Rows are points. The last column is the point's height on a tilted bowl or saddle (a function of degree 2), plus a little noise. Count its main directions that bend up, bend down and stay straight.
In the rows, zero is written as 128.

Points (10 x 3):
[[134 111 111]
 [144  96  94]
 [113 163 111]
 [110 175 100]
 [ 92 180  85]
 [167 165  87]
 [ 97 128 112]
 [162 120  98]
 [162 163  93]
 [145 141 114]]
Directions: 0 up, 2 down, 0 straight

Points, 17 rows:
[[110 150 122 111]
 [132 161  93  92]
 [112 158  99  98]
 [ 73  91 129 120]
 [ 75 167 145  90]
 [161  81 141 124]
 [172 152  78  78]
 [ 94 112 115 123]
 [ 91 134 140 119]
 [164 138 102 102]
 [169 170 137  78]
 [138 154  85  93]
 [105  99 106 122]
 [125 139 167 113]
 [ 90 180 148  81]
 [149 162 150  94]
 [115 138 111 116]]
Directions: 0 up, 3 down, 0 straight

Points, 24 rows:
[[135  98 152 137 126]
 [104 118 142 168  99]
 [164 174 168  70 163]
 [105 173 115 125  83]
 [137  51 119 133  97]
 [116 151 118 122  99]
 [119 142 127 100 108]
 [ 99  93 129 116  94]
 [168 149 121 141 160]
 [ 76 167 157  84  82]
 [135  83 102 161  96]
 [137  91 137 208 108]
 [ 99 124 120 169  89]
 [123 133 159 102 129]
 [ 87 143 148 128  93]
 [ 72 123 157 130  93]
 [121 147 161 173 136]
 [109  65 154 138  92]
 [136  96 167 130 137]
 [139  92  70 140 116]
 [149 176  99 114 122]
 [129 134 100 105 116]
 [ 75  95 146 141  81]
 [113 110 102 127  96]]
Directions: 3 up, 1 down, 0 straight

Points:
[[177 137 123 129 158 112 147]
 [119  92 122 127 107 109 148]
 [154 108 161 111 121 148 134]
 [107 142 146 123 153 106 151]
 [118  68 106 162  84 100 167]
 [ 97 112 154 117 191 142 167]
 [139  91 150 130  73  61 182]
 [193 102  61 123 147  83 198]
 [127 109 135 148 139  95 150]
 [152 127 112 139  62 102 155]
 [109 143  90 159 148 109 158]
 [ 89 137 139 136  92 133 145]
 [175 141 123 101 102 157 150]
 [176 143 147 185 165 177 142]
 [153 165  93 174  93  93 153]
 [178 118 158 150 133 155 124]
 [173 109 157 160 124 106 130]
 [ 76 119  81 167 138 121 164]
 [153 179 131 158 144 135 133]
 [160  87 153 111 151 117 136]
 [117 101 126  59 127 124 172]
 [120 150 155 109  66 121 160]
 [111 163 141 100 109  52 190]
 [174 144 103 104 100 197 159]
 [137 101 147  95 114 124 146]
 [129 107  99  72  69 138 175]
 [195 158 150 153 157 110 139]
 [ 71 152 112 154  62 112 156]
 [106 142 125  85 140 157 157]
 [175 140 107 148  94  85 158]
 [148 103 118 121 145 134 135]
 [136 125  82 148 148 126 148]
 [121  94 113 138 103 123 140]
 [112 175 107 120  75 147 145]
 [106  99 158 112 107 108 158]
 [106 147 104 106 131 157 145]
 [123 100 122  91 132 116 153]
 [140 110 138 109 159 137 139]
 [128 100 103 137 109  96 153]
 [101 161 126 144 121 117 138]
 [ 54 165  97 132 121 136 153]
 [ 90 102 108 127  82  90 176]
 [125 184 135 151  89  97 139]
 [193 149 183 115 152 137 136]
 [192 125 147 164  97  95 139]
 [119 124 147 140 127 165 132]
 [112 143  98 108 166  75 195]
 [146  89 161 111 123 120 138]
 [103 150 160  93 128 183 164]]
Directions: 4 up, 0 down, 2 straight

Points (65 x 9):
[[104  49 195 145 159  80 124 114 112]
 [119  54 176 109 149 148 105 167 114]
 [137  91  91 102 156 113  91 127 123]
 [120  70 166 138 105 169 149 125 120]
 [136 132  95 162 154 103 216 120  22]
 [150 158 158 114 142 115  72 138 157]
 [115  95 173 143 107 155 138 161 109]
 [103 148 169 115 130 112 140 108 128]
 [ 85 134 141  85 157  93 125 161 138]
 [139 110  99 186 123  96 161 163  41]
 [137 164 129 122 117  91 150 113 137]
 [ 57 160 130  96 141 122 162 181 122]
 [188 129 150 132 158 108 135 130 132]
 [165 115 177 168 102 130 106 125 121]
 [166  99  93 145 129 101 158 147  71]
 [ 91 133 183 125 152 122  95 100 137]
 [ 93 187 102 148  89  35 159 172 117]
 [104 133 109 133 125 118  95 126 150]
 [ 80  87 150 185 148 120 147 101  96]
 [118 125 145 123  17 147 143 103  78]
 [ 85  91 138 117 115 143 106 152 126]
 [122 177 103 166 147 122 130  73 143]
 [110 154 170 113 135 144 175 100 100]
 [151  76 178  88 128 141 139 159 110]
 [104 126  72 119 118 150 139 127 116]
 [ 91 134 158  80 152  91 158 134 123]
 [165 130 122  98 182 117 127 127 141]
 [131 115 118 143  84 102 113 155 104]
 [111 102 138 148 107  97 120  79 131]
 [116 116 134 141  76 136 145  82 113]
 [157 134 154 126 101  99 132 143 125]
 [ 89  83 133 156 137 159 112 131 131]
 [110 151 118 183 142 113 100 131 145]
 [158 127 155 176 132 104 115 175  99]
 [ 76 115 155 140 176 160 184  88  98]
 [118 145 161 146 130  88 151 132 106]
 [149 115  79 126 160 163 159 187  76]
 [123  99 108 130 101  78 139 110 112]
 [118 100 166 140 141 194  85 154 138]
 [ 48  66 146 147 119 139 134 132 137]
 [ 99 103  93 158 137 141 191 106  61]
 [141 176 121 207 111 140 145 208  94]
 [119  95 133 151 146  54 133  98 106]
 [132 101 131 138 120 166 146 149  95]
 [125 166 130 117 138 139 189 125  82]
 [121 141 160 124 142 149 156 183 101]
 [145 146 177 107 152 104 118 131 142]
 [146 135 159 106 118 203 165 157  86]
 [117 159 119  94 149 177 121 126 136]
 [114 164 163 119 146 193 126 153 132]
 [122 144 114 157 125 162 129  82 129]
 [104 106 109  92  97 168 131 165  88]
 [ 97 115 114 102 119 105 113 116 136]
 [109 129 116 134 102 124 161 167  77]
 [145 160 145 140  97 131 145 134 112]
 [ 95 105 110 140 181 160 147  68 118]
 [125 116 127  87 123 117 109 127 132]
 [101 127  89 157  97 119 111 125 132]
 [134 129 166 155 159  89 152 160  87]
 [138 126 175 159 181 128 119  69 111]
 [153 122 164 139 124 100 140 144 112]
 [ 99 139  82 100 130 162 137 112 128]
 [120 122 113 165 169 163 147 116 107]
 [175 131 146 125 103  93 137 147 122]
 [ 72 166 110 136 117  68 122 159 158]]
Directions: 2 up, 3 down, 3 straight
